Each row of a before or after table is a point. The points were changed in one or more steps. Then noise was added and the rows were shuffled. The steps act on columns, c1 being the first. Name the steps. A step turns or swaps two columns, mirrors them in a line or flattens them onto one, adds a multiple of one to another, or multiplies or shifts one. Angles are multiples of 10 degrees, from the lower column toward the higher: turns from -170 to 170, lines from 10 to 170 but not 90. Use the fewest steps. Two steps may share a column if one is a turn and the other turns, adds or multiplies; they go together, in the order done. Otherwise the lowest column goes first.

Before (12 x 3)
18,7,-5
-1,38,-3
-6,-8,-7
-17,21,-37
5,-21,12
0,32,-30
-16,19,1
-10,10,-4
-13,17,11
-12,-2,-15
4,-14,34
13,0,-20
After (12 x 3)
10,-4,-16
-14,44,-6
10,17,15
26,80,-11
1,93,-2
24,-1,6
-1,25,-12
30,52,-29
6,-19,-10
-30,-35,16
-6,47,-15
-11,-52,9
Steps: turn c1 and c3 by 70 degrees; multiply c2 by 2.5

Before (11 x 4)
-38,-45,39,-28
32,-17,-14,41
27,29,-51,-6
30,-11,-47,-5
15,36,-38,37
-8,0,2,24
8,-13,-12,40
34,-53,-31,5
-40,-16,1,40
-12,-21,-48,-33
-46,-53,11,-48
After (11 x 4)
-37,-46,42,-59
26,-10,-44,-11
5,-15,-11,79
17,34,-38,73
-47,-49,10,-94
-11,-24,-49,-68
-43,-14,0,81
26,27,-54,-12
36,-55,-31,10
32,-18,-18,81
-10,0,0,50
Steps: multiply c4 by 2

Before (11 x 8)
-47,23,-22,-37,-44,-11,23,-28
3,24,-86,-95,-42,23,-5,78
5,0,-37,-25,-19,-24,34,-42
-19,22,-24,17,-24,-52,-27,6
-37,-46,-19,25,1,9,-24,-41
-30,-14,-21,-18,-8,-35,26,47
-1,-2,-22,-52,-17,33,-71,-47
20,-21,-39,55,-8,6,42,-26
27,20,17,-21,-2,30,66,19
62,-12,47,-21,-53,-1,43,32
24,-19,23,9,-36,61,22,-34
After (11 x 8)
-26,-4,-23,27,-23,-47,23,-18
28,14,48,-19,-53,11,-72,1
-69,43,-21,-28,-18,15,11,4
-16,-43,-22,-23,-4,-7,40,-5
40,-59,-34,12,-12,-4,-28,-4
16,-13,21,-9,-38,47,-26,18
34,41,-20,3,-48,-22,41,-6
-8,91,-87,-28,-39,46,-4,15
29,9,-26,-19,-10,-19,27,-8
34,20,-39,-11,-22,-33,-12,-9
58,23,17,13,-4,33,-40,14
Steps: turn c1 and c7 by -100 degrees; turn c2 and c4 by 60 degrees; flatten c6 and c8 onto the line at 20 degrees

Before (12 x 9)
-10,-11,21,-19,-28,41,-31,-9,-60
-13,7,-33,-31,-27,-20,7,8,-45
-29,-19,7,-27,-23,-17,-39,28,4
-7,-18,5,12,-29,-5,-2,-13,29
-84,-9,-34,-24,-12,-15,-25,5,-63
-7,5,-29,55,7,7,-38,-3,-22
-6,9,-30,20,-21,-21,3,32,11
-16,7,95,-26,21,-4,22,5,21
8,2,-15,-12,-4,26,59,33,30
11,-31,-13,63,-16,-7,-5,23,13
4,9,6,-33,-39,30,-10,1,39
-8,-17,1,-43,12,-16,-10,1,28
After (12 x 9)
11,-39,-13,-4,-16,-14,64,4,14
-83,-10,-34,-25,-13,-30,-23,0,-62
-11,-6,22,-31,-27,82,-19,-13,-61
-7,-8,-30,3,-21,-41,20,32,11
-13,2,-33,7,-27,-39,-31,10,-45
-8,-10,5,-2,-29,-10,12,-20,29
-8,-15,1,-9,11,-32,-43,-8,27
5,7,5,-9,-39,59,-33,5,40
-29,-31,7,-39,-23,-35,-26,15,4
9,-14,-15,59,-4,52,-13,29,30
-7,6,-29,-38,7,15,55,0,-22
-16,5,95,23,20,-9,-26,8,21
Steps: turn c2 and c8 by 30 degrees; swap c4 and c7; multiply c6 by 2

Before (12 x 12)
-3,-2,-14,-11,-61,-51,-57,25,52,-14,20,-18
-5,-2,32,-55,-54,-3,10,0,-30,22,-27,31
19,31,-11,-53,-4,-23,-22,-14,-13,-64,-13,12
-28,-44,-56,-20,-5,-14,22,22,22,4,-29,5
-6,16,-14,-25,-15,-44,-18,-46,2,-31,2,-6
17,-46,-14,0,0,-38,13,7,20,6,41,-64
-25,8,-2,6,16,-39,-29,7,53,-56,-23,-24
-16,-16,-30,31,-18,6,-5,18,24,16,-3,-10
-34,-1,-2,-39,-48,-12,-20,29,-5,-4,3,-43
-27,-43,-31,-1,-18,-29,-17,29,-8,38,34,23
19,-21,-6,-14,-5,-32,-41,-36,-9,-35,-27,-3
-5,-15,-9,1,-32,-40,26,28,-32,19,-6,-32
After (12 x 12)
40,-30,-40,-1,18,-9,14,25,-30,-30,-6,-27
-56,-15,-25,-58,-20,-9,-34,-17,-15,-35,-14,10
14,-11,6,28,14,-30,-21,21,28,7,-6,-13
-24,-24,-45,-29,-1,-14,-23,-43,2,-17,2,-8
-40,10,-38,10,-10,-1,-40,4,52,-34,-21,-19
-6,-53,-6,-52,18,31,-4,-5,-29,57,-31,33
-1,-56,-50,-11,19,-8,-68,28,51,-30,21,-18
-24,2,-30,-17,14,-9,-52,-35,-9,-41,-23,-4
8,-45,-9,-38,23,-1,-28,23,-4,-33,4,-42
61,12,-39,-3,30,-12,-1,9,19,-99,38,-68
6,-10,-31,1,33,-29,-26,32,-4,74,32,22
-17,10,-13,-16,28,-57,9,24,26,27,-33,4
Steps: add -1.5 times c12 to c1; turn c1 and c10 by -60 degrees; multiply c2 by 0.7; turn c2 and c5 by -110 degrees; swap c3 and c6; shift c7 by -10

Before (14 x 14)
-13,-5,-13,-6,-9,-2,7,-5,21,11,-14,1,-16,-12
-2,5,27,-3,15,12,1,-9,2,-3,3,-13,-17,5
-17,11,-15,-11,5,18,4,4,-2,-12,-9,-4,-20,6
-9,7,-4,-17,13,-4,-50,-13,28,-8,-7,-3,-8,-1
8,-2,6,-19,-6,6,3,-12,8,-4,15,26,-8,1
2,2,-12,-12,-5,19,11,13,13,-13,16,-4,-22,-12
-1,-2,4,-18,17,-8,14,-7,10,-10,16,-2,0,-12
-3,3,9,10,-8,7,-24,12,6,28,15,48,-7,-1
-14,-1,5,-3,-40,-37,-10,3,9,-11,15,-12,-12,10
-11,10,-2,-18,-19,9,13,25,7,-3,-21,-4,32,5
-13,10,-11,15,-8,10,9,-1,15,0,13,-7,-6,4
-3,13,-12,16,-9,-5,12,-13,12,6,11,3,-16,-33
-2,25,-13,-5,9,16,-8,2,4,32,3,-13,29,-9
5,17,-12,-6,5,2,-5,7,13,-11,-3,-11,-20,13
After (14 x 14)
7,24,-14,-5,4,-13,-7,2,-7,-15,3,-13,29,-8
5,-1,6,-4,-38,54,21,3,-13,-16,16,-12,-12,11
-2,1,-13,-13,12,1,16,13,-13,23,16,-4,-21,-12
-6,-1,4,-19,27,16,3,-7,-9,2,17,-2,1,-12
-6,16,-12,-6,-8,22,-12,8,-12,8,-3,-11,-19,14
-5,6,-3,-17,-29,13,-43,-14,-28,5,-8,-3,-8,-2
23,11,-15,-11,3,0,-3,2,-11,20,-8,-5,-20,7
-13,-3,6,-19,-2,-40,5,-13,-1,6,16,26,-7,2
2,14,-12,16,20,-6,30,-14,-14,-8,10,3,-17,-32
-5,3,9,11,-24,-95,-9,13,-4,-17,15,48,-7,-1
8,9,-11,14,-1,3,10,-1,-22,6,12,-8,-6,4
6,-4,-13,-7,7,-8,17,-4,-28,-9,-14,1,-16,-13
-10,5,29,-3,8,14,-13,-8,3,9,5,-13,-18,5
6,11,-2,-16,-5,1,21,25,-12,8,-22,-3,31,5
Steps: add 0.5 times c3 to c1; turn c1 and c9 by 150 degrees; add -0.7 times c14 to c7; turn c5 and c7 by -50 degrees; turn c6 and c10 by 140 degrees; add -1.5 times c12 to c6

Before (8 x 20)
-1,18,27,1,-6,-18,37,0,-26,-5,-3,-4,13,-2,38,-8,-19,35,19,2
-46,-1,-47,95,37,-5,12,-9,52,-38,47,25,-10,-3,38,-10,-11,-15,-51,-30
31,-23,43,24,-21,16,4,1,29,18,0,50,-24,13,-45,13,8,18,-37,2
6,12,3,-17,9,-17,10,9,-7,21,13,11,-7,-6,56,16,-23,24,17,-13
-16,-3,7,-23,-12,21,49,28,-17,-17,-26,-1,-13,-12,38,4,-23,-10,23,-17
0,4,4,-25,-17,20,31,20,-46,0,-10,27,21,-40,18,-1,-12,0,17,4
26,-55,64,-35,-5,23,-15,-48,25,-24,-32,35,-8,9,-31,24,26,-10,-29,-5
-8,7,14,-14,-36,-32,12,6,-7,-6,-24,0,18,-24,25,19,-39,26,32,-3
After (8 x 20)
56,-5,-44,96,39,-6,10,-9,-25,-38,50,26,-7,-4,34,27,25,-14,46,-31
-10,-47,49,-32,-4,27,-11,-50,-35,-26,-29,31,-6,9,-34,34,-28,-10,4,-6
3,-24,37,26,-23,19,8,-1,-27,21,3,48,-29,8,-46,36,-36,17,17,2
21,5,14,-19,-37,-31,15,8,37,-5,-27,2,18,-23,26,-6,0,29,-39,-2
-31,7,7,-27,-16,22,29,18,41,-2,-6,25,17,-40,16,-13,9,1,-11,9
-5,18,32,0,-6,-17,38,-1,31,-4,-2,-6,15,0,36,-18,6,34,-14,-1
6,-6,7,-24,-9,20,50,29,33,-18,-26,-2,-11,-11,43,-12,13,-14,-19,-12
5,12,7,-20,7,-20,11,11,23,22,16,10,-6,-7,52,3,-10,21,-23,-13
Steps: turn c9 and c17 by 130 degrees; turn c1 and c17 by -110 degrees; add 0.3 times c2 to c3; mirror c16 and c19 in the line at 160 degrees
